Rows are points. To make a cloud, some directions were put in groups of two or more. Within a group, all points are equally far from the middle, so they leave a hole (a ring in 2 directions, a hollow ball in 3). The other directions are filled evenly. Then the cloud was stretched, turned, moved and blurred a little. How many holes are there, and how many directions does each take, smallest first?

Cloud (22 x 3)
| -.30 | -.73 |  .07 |
| -.66 | -.49 | -.24 |
| -.74 | -.14 | -.37 |
| -.37 |  .50 | -.31 |
|  .07 |  .02 |  .63 |
|  .37 |  .17 |  .48 |
| -.68 |  .02 |  .33 |
| -.50 |  .22 |  .38 |
|  .37 |  .25 |  .45 |
| -.55 | -.64 | -.13 |
|  .31 |  .56 | -.14 |
|  .65 |  .09 |  .12 |
|  .46 |  .28 | -.38 |
| -.80 | -.06 | -.21 |
|  .06 | -.02 |  .63 |
|  .00 |  .29 |  .53 |
|  .61 | -.29 | -.01 |
|  .46 |  .37 |  .24 |
| -.77 |  .13 | -.07 |
| -.60 | -.55 |  .20 |
|  .66 |  .05 |  .11 |
| -.44 | -.58 | -.35 |
Holes: 1 (3)

Cloud (19 x 3)
| -.45 | -.47 |  .55 |
|  .46 |  .42 |  .01 |
| -.50 |  .56 | -.07 |
| -.34 |  .18 | -.58 |
|  .38 |  .44 | -.18 |
|  .11 |  .25 | -.57 |
|  .17 |  .62 | -.12 |
|  .34 | -.23 |  .62 |
| -.59 |  .52 | -.06 |
| -.77 |  .15 |  .32 |
| -.59 | -.45 |  .34 |
|  .58 |  .16 |  .19 |
| -.10 | -.73 |  .06 |
| -.56 |  .53 |  .24 |
| -.04 | -.64 | -.30 |
|  .04 |  .68 | -.05 |
|  .45 |  .45 |  .07 |
|  .35 |  .44 | -.24 |
| -.71 |  .35 |  .22 |
Holes: 1 (3)

Cloud (21 x 3)
|  .05 | -.23 | -.52 |
|  .16 |  .36 |  .25 |
|  .23 | -.07 | -.40 |
|  .06 |  .43 | -.19 |
| -.02 | -.46 | -.43 |
| -.82 |  .29 | -.22 |
| -.77 | -.27 |  .36 |
| -.29 | -.62 |  .38 |
| -.55 |  .36 | -.41 |
|  .39 |  .08 | -.02 |
| -.53 |  .57 |  .05 |
| -.85 |  .27 | -.18 |
| -.59 |  .46 |  .33 |
|  .03 |  .32 |  .46 |
| -.63 | -.15 |  .56 |
| -.43 | -.13 |  .65 |
| -.54 | -.21 | -.52 |
| -.33 | -.68 |  .24 |
|  .21 |  .21 | -.30 |
| -.29 | -.71 |  .16 |
| -.85 |  .00 | -.30 |
Holes: 1 (3)

Cloud (27 x 4)
|  .56 |  .17 |  .18 |  .80 |
| -.40 |  .14 | -.41 | -.43 |
| -.37 | -.66 |  .13 | -.22 |
|  .78 |  .16 |  .47 |  .49 |
| -.48 |  .24 | -.34 |  .46 |
| -.23 |  .41 |  .53 |  .01 |
|  .73 | -.46 | -.07 | -.24 |
| -.47 |  .44 | -.04 |  .46 |
|  .07 |  .94 |  .03 |  .04 |
|  .44 |  .35 | -.38 | -.54 |
| -.38 |  .00 |  .48 |  .39 |
| -.22 | -.18 | -.54 |  .47 |
|  .12 | -.01 |  .21 | -.79 |
| -.09 | -.45 |  .50 |  .52 |
| -.36 | -.11 |  .56 | -.02 |
| -.33 |  .22 |  .54 |  .07 |
|  .40 | -.78 | -.08 |  .04 |
| -.06 |  .27 |  .61 | -.29 |
|  .29 |  .46 |  .60 | -.24 |
| -.49 | -.09 | -.50 | -.07 |
| -.38 |  .66 | -.30 |  .03 |
| -.38 | -.47 |  .34 | -.25 |
|  .31 |  .57 |  .58 | -.15 |
|  .64 |  .30 | -.42 |  .39 |
| -.53 |  .21 | -.47 |  .11 |
|  .37 |  .16 | -.28 |  .79 |
|  .70 |  .42 |  .12 |  .61 |
Holes: 2 (2, 2)

Cloud (27 x 4)
|  .45 |  .18 | -.33 |  .35 |
| -.34 | -.76 |  .29 | -.07 |
| -.59 | -.33 | -.62 |  .33 |
|  .26 | -.47 | -.27 | -.62 |
| -.21 | -.44 | -.90 |  .23 |
|  .37 |  .23 | -.56 | -.30 |
| -.69 | -.33 | -.32 | -.05 |
| -.61 | -.34 |  .11 | -.09 |
| -.51 |  .21 | -.21 | -.20 |
|  .14 | -.38 | -.72 | -.49 |
|  .43 | -.67 | -.48 | -.29 |
|  .10 | -.28 |  .14 |  .83 |
| -.18 | -.93 | -.52 | -.05 |
|  .53 |  .18 |  .10 | -.06 |
|  .54 |  .09 |  .03 |  .29 |
| -.35 | -.18 | -.28 | -.55 |
| -.08 | -.11 | -.49 |  .76 |
|  .09 | -.70 | -.18 | -.53 |
|  .27 |  .44 | -.33 |  .16 |
| -.48 | -.71 | -.63 |  .13 |
|  .15 |  .04 | -.90 | -.07 |
| -.14 |  .11 | -.74 | -.40 |
| -.60 |  .16 | -.01 |  .13 |
|  .65 | -.24 | -.27 | -.30 |
| -.20 |  .19 | -.27 | -.53 |
|  .16 | -.62 |  .54 |  .27 |
| -.50 |  .23 | -.52 |  .01 |
Holes: 1 (4)

Cloud (30 x 4)
| -.20 |  .34 |  .16 | -.26 |
|  .22 |  .27 | -.32 | -.05 |
| -.36 |  .22 |  .29 |  .94 |
|  .15 | -.37 | -.18 | -.83 |
| -.37 |  .02 |  .38 |  .62 |
|  .57 | -.40 |  .23 |  .29 |
| -.81 | -.28 |  .10 |  .30 |
| -.45 | -.62 |  .41 | -.08 |
| -.25 | -.01 | -.71 | -.13 |
| -.32 | -.12 |  .49 | -.36 |
| -.63 |  .09 | -.59 | -.30 |
| -.49 |  .53 | -.36 |  .04 |
|  .26 | -.03 | -.29 | -.31 |
| -.19 | -.19 |  .57 | -.55 |
|  .07 | -.59 |  .78 | -.10 |
| -.17 | -.02 |  .48 | -.47 |
|  .56 | -.09 |  .19 |  .58 |
|  .17 | -.28 | -.19 | -.74 |
| -.06 | -.14 |  .47 |  .60 |
| -.29 | -.25 |  .58 |  .04 |
| -.04 | -.28 | -.54 |  .45 |
| -.55 | -.68 |  .22 |  .09 |
| -.14 | -.08 | -.72 |  .02 |
|  .09 | -.41 | -.37 | -.69 |
| -.29 | -.85 |  .41 | -.10 |
| -.17 | -.64 |  .64 | -.18 |
| -.10 | -.40 | -.54 |  .40 |
|  .41 |  .19 | -.28 |  .18 |
| -.48 | -.66 |  .08 |  .31 |
|  .00 |  .16 |  .80 |  .36 |
Holes: 1 (2)

Cloud (46 x 6)
|  .35 |  .17 | -.36 | -.33 |  .40 |  .11 |
| -.27 | -.24 |  .16 | -.12 | -.12 | -.70 |
| -.56 |  .10 | -.39 |  .33 | -.18 |  .03 |
|  .45 | -.40 | -.12 |  .01 | -.34 | -.30 |
|  .06 |  .37 |  .63 | -.04 | -.20 |  .04 |
| -.77 |  .14 | -.13 | -.34 |  .51 | -.27 |
| -.09 | -.24 |  .42 | -.07 | -.82 |  .00 |
|  .16 |  .00 |  .08 | -.42 | -.24 | -.10 |
|  .21 | -.23 |  .19 | -.34 |  .49 |  .04 |
| -.45 | -.09 |  .15 |  .45 |  .36 | -.32 |
| -.62 | -.06 | -.15 |  .42 |  .24 |  .31 |
| -.18 |  .03 | -.03 | -.23 | -.13 |  .58 |
|  .12 |  .31 |  .25 | -.44 | -.38 | -.43 |
| -.73 |  .08 | -.10 |  .10 |  .08 | -.06 |
| -.20 | -.13 | -.01 | -.68 |  .19 |  .14 |
| -.40 |  .14 |  .40 |  .46 |  .38 | -.50 |
| -.41 |  .36 | -.46 |  .01 | -.49 | -.51 |
| -.47 | -.08 | -.36 |  .43 |  .26 |  .01 |
| -.46 |  .03 |  .10 |  .38 |  .67 |  .26 |
| -.15 |  .26 |  .09 | -.13 | -.20 |  .33 |
| -.20 |  .31 |  .18 | -.29 | -.29 |  .04 |
|  .38 | -.07 | -.10 | -.33 |  .07 | -.08 |
| -.48 | -.24 | -.14 | -.17 |  .68 | -.43 |
| -.13 | -.09 |  .41 | -.31 | -.37 | -.46 |
| -.16 |  .25 |  .38 | -.53 | -.08 | -.22 |
|  .33 | -.38 | -.27 |  .01 |  .21 | -.20 |
| -.20 | -.94 | -.29 |  .05 | -.20 |  .01 |
| -.18 | -.39 | -.45 | -.54 |  .11 | -.23 |
| -.52 |  .44 |  .28 | -.19 |  .07 | -.76 |
| -.01 |  .20 |  .05 |  .40 | -.50 |  .24 |
|  .33 |  .05 | -.24 | -.24 |  .72 | -.11 |
|  .42 | -.10 |  .24 |  .52 | -.11 | -.21 |
|  .06 | -.15 | -.29 |  .26 |  .30 | -.65 |
| -.01 |  .75 | -.21 |  .06 |  .50 | -.27 |
| -.49 |  .25 |  .36 | -.20 |  .08 |  .41 |
| -.63 |  .18 | -.47 |  .03 |  .68 | -.16 |
| -.53 | -.10 |  .26 |  .21 | -.69 | -.36 |
| -.04 | -.59 |  .00 |  .37 |  .33 | -.09 |
|  .07 |  .29 |  .34 |  .52 |  .21 | -.18 |
| -.59 |  .06 |  .22 |  .33 |  .03 | -.45 |
| -.25 |  .28 |  .08 | -.42 | -.33 | -.40 |
|  .07 | -.56 |  .12 |  .02 |  .05 | -.38 |
| -.39 |  .12 | -.38 |  .14 | -.17 |  .55 |
| -.10 | -.02 | -.40 |  .53 |  .01 |  .23 |
| -.61 | -.17 |  .34 | -.21 | -.19 | -.08 |
|  .02 | -.39 |  .65 | -.12 | -.20 | -.47 |
Holes: 1 (3)

Cloud (52 x 6)
|  .06 | -.77 | -.06 | -.23 |  .47 | -.05 |
| -.51 |  .35 | -.58 | -.22 | -.23 |  .11 |
|  .44 |  .21 |  .01 | -.71 | -.25 | -.10 |
| -.36 |  .45 |  .16 | -.55 | -.19 | -.02 |
| -.33 |  .50 |  .07 |  .42 | -.57 | -.17 |
|  .63 | -.09 | -.03 |  .32 | -.40 | -.50 |
| -.05 |  .70 |  .39 | -.41 | -.16 |  .07 |
|  .10 |  .90 |  .54 | -.08 | -.07 | -.06 |
|  .52 | -.05 | -.07 | -.51 |  .60 | -.12 |
| -.07 | -.53 |  .42 | -.11 |  .14 |  .31 |
| -.38 |  .62 | -.06 |  .27 | -.55 | -.20 |
| -.01 |  .60 |  .27 | -.58 | -.18 | -.11 |
| -.31 |  .45 |  .57 | -.36 | -.21 | -.24 |
|  .27 | -.12 | -.83 |  .00 |  .31 | -.09 |
|  .25 |  .22 | -.66 | -.11 | -.58 |  .21 |
| -.69 | -.01 | -.02 | -.11 |  .55 | -.41 |
|  .64 |  .30 | -.45 |  .11 | -.63 |  .09 |
| -.44 |  .53 | -.50 |  .39 |  .40 | -.07 |
|  .17 |  .73 |  .15 | -.25 | -.19 |  .45 |
| -.31 | -.24 | -.20 |  .62 |  .21 | -.04 |
| -.64 |  .35 | -.31 |  .54 |  .18 |  .12 |
|  .02 | -.25 |  .24 |  .08 |  .24 | -.86 |
|  .01 |  .85 |  .59 | -.04 | -.14 |  .02 |
| -.20 |  .33 |  .43 | -.22 |  .13 | -.89 |
| -.05 |  .42 | -.75 |  .26 |  .30 |  .52 |
|  .15 |  .82 |  .38 | -.29 | -.13 |  .09 |
|  .21 | -.39 | -.27 |  .10 | -.56 |  .08 |
|  .09 |  .22 |  .18 |  .51 | -.12 | -.75 |
| -.26 |  .21 |  .09 |  .78 |  .45 |  .09 |
|  .03 |  .56 |  .27 | -.49 |  .35 | -.54 |
| -.01 |  .75 | -.41 |  .37 |  .42 | -.10 |
| -.65 |  .15 | -.47 | -.37 |  .34 | -.03 |
| -.20 |  .44 | -.33 | -.25 |  .34 | -.68 |
| -.62 |  .05 | -.12 |  .07 |  .47 | -.53 |
|  .60 | -.13 | -.05 | -.58 | -.36 | -.29 |
| -.48 |  .55 | -.44 |  .01 | -.41 |  .06 |
|  .46 |  .29 |  .07 | -.42 | -.21 |  .53 |
|  .82 |  .27 | -.34 |  .21 | -.45 | -.11 |
| -.03 |  .41 | -.04 | -.54 |  .42 | -.60 |
| -.24 |  .42 | -.26 | -.53 | -.39 | -.12 |
| -.38 |  .48 |  .14 |  .08 |  .71 |  .31 |
| -.21 |  .28 |  .20 |  .73 |  .54 |  .06 |
| -.23 |  .58 | -.58 |  .25 |  .38 | -.24 |
| -.16 |  .07 | -.94 | -.07 |  .20 |  .21 |
|  .09 |  .38 | -.02 | -.57 |  .51 | -.46 |
|  .25 | -.44 | -.47 |  .42 |  .27 | -.07 |
|  .36 | -.58 |  .26 | -.21 |  .55 | -.40 |
| -.19 | -.54 | -.13 |  .12 | -.25 |  .02 |
|  .37 |  .47 |  .68 |  .60 | -.11 | -.25 |
|  .16 |  .44 | -.25 | -.01 |  .69 |  .43 |
| -.47 |  .25 | -.25 | -.31 |  .57 | -.49 |
| -.28 |  .40 |  .08 | -.17 |  .25 | -.88 |
Holes: 3 (2, 2, 2)

Cloud (55 x 6)
|  .11 |  .65 |  .21 | -.49 |  .46 |  .49 |
| -.08 |  .09 |  .59 |  .18 | -.65 |  .31 |
| -.67 | -.16 |  .14 | -.28 | -.05 | -.27 |
|  .33 |  .62 | -.01 | -.23 |  .59 |  .56 |
|  .24 | -.20 | -.19 | -.32 | -.43 |  .32 |
| -.04 | -.30 | -.10 | -.02 |  .49 | -.42 |
| -.07 |  .44 |  .15 | -.19 | -.05 |  .02 |
|  .23 | -.23 |  .19 | -.35 |  .33 | -.16 |
|  .07 |  .21 | -.08 | -.07 | -.34 | -.35 |
|  .13 |  .17 | -.58 | -.28 |  .14 |  .05 |
|  .19 |  .50 |  .47 | -.78 |  .13 |  .12 |
| -.31 |  .38 | -.26 | -.10 | -.03 |  .43 |
|  .28 |  .33 | -.22 |  .45 | -.15 | -.16 |
| -.01 | -.37 | -.63 |  .24 | -.12 | -.25 |
| -.10 | -.19 |  .32 |  .35 | -.49 | -.13 |
| -.74 |  .24 |  .09 | -.12 | -.15 |  .11 |
|  .31 |  .62 | -.35 | -.24 | -.05 | -.03 |
| -.46 |  .32 |  .41 |  .17 |  .32 |  .04 |
| -.37 | -.08 | -.18 | -.18 | -.08 |  .36 |
|  .39 |  .32 |  .40 | -.11 |  .14 | -.12 |
|  .03 | -.63 | -.14 | -.10 | -.33 | -.39 |
|  .34 |  .27 | -.01 |  .33 | -.34 |  .06 |
| -.10 |  .01 |  .73 |  .29 |  .19 |  .10 |
| -.39 |  .22 |  .28 |  .32 | -.10 | -.06 |
| -.23 |  .27 |  .10 | -.14 | -.46 |  .57 |
|  .25 |  .11 | -.04 |  .33 | -.35 |  .71 |
|  .22 |  .25 | -.59 | -.16 | -.20 | -.13 |
| -.81 |  .33 |  .35 | -.02 |  .27 |  .03 |
|  .23 | -.01 | -.50 | -.14 | -.21 |  .14 |
|  .35 | -.13 |  .47 |  .02 |  .15 |  .63 |
| -.07 |  .07 |  .13 | -.23 | -.24 |  .37 |
| -.05 |  .44 |  .28 | -.65 |  .39 |  .34 |
| -.09 |  .38 | -.04 |  .35 | -.39 |  .32 |
| -.35 |  .10 |  .04 |  .16 |  .15 |  .03 |
|  .33 |  .20 | -.26 |  .11 |  .01 |  .55 |
|  .15 |  .38 |  .02 | -.12 |  .20 |  .34 |
|  .39 | -.16 |  .01 | -.05 |  .27 | -.22 |
|  .56 | -.32 | -.19 |  .07 | -.09 |  .04 |
| -.56 |  .35 |  .45 |  .01 | -.70 | -.12 |
|  .41 | -.24 |  .61 |  .00 |  .23 | -.18 |
|  .04 | -.07 |  .20 |  .41 |  .07 | -.20 |
| -.17 | -.41 |  .45 |  .12 | -.49 |  .24 |
| -.10 |  .27 | -.43 | -.22 | -.18 | -.62 |
| -.14 | -.49 |  .07 | -.01 |  .08 | -.24 |
| -.94 | -.27 |  .36 | -.09 |  .29 | -.18 |
| -.22 | -.13 | -.10 |  .32 | -.21 |  .54 |
| -.30 |  .03 |  .38 | -.27 | -.07 |  .05 |
| -.34 |  .31 |  .46 |  .15 |  .24 |  .60 |
| -.33 |  .60 |  .26 | -.01 | -.49 | -.13 |
| -.57 |  .26 | -.08 | -.11 | -.54 |  .19 |
|  .18 |  .52 |  .38 | -.67 | -.40 |  .10 |
|  .00 |  .19 |  .46 |  .05 | -.21 |  .07 |
| -.30 |  .10 |  .56 |  .16 |  .01 |  .33 |
|  .38 |  .11 |  .44 |  .09 | -.26 | -.13 |
| -.25 |  .37 |  .17 |  .12 |  .07 |  .49 |
Holes: 0
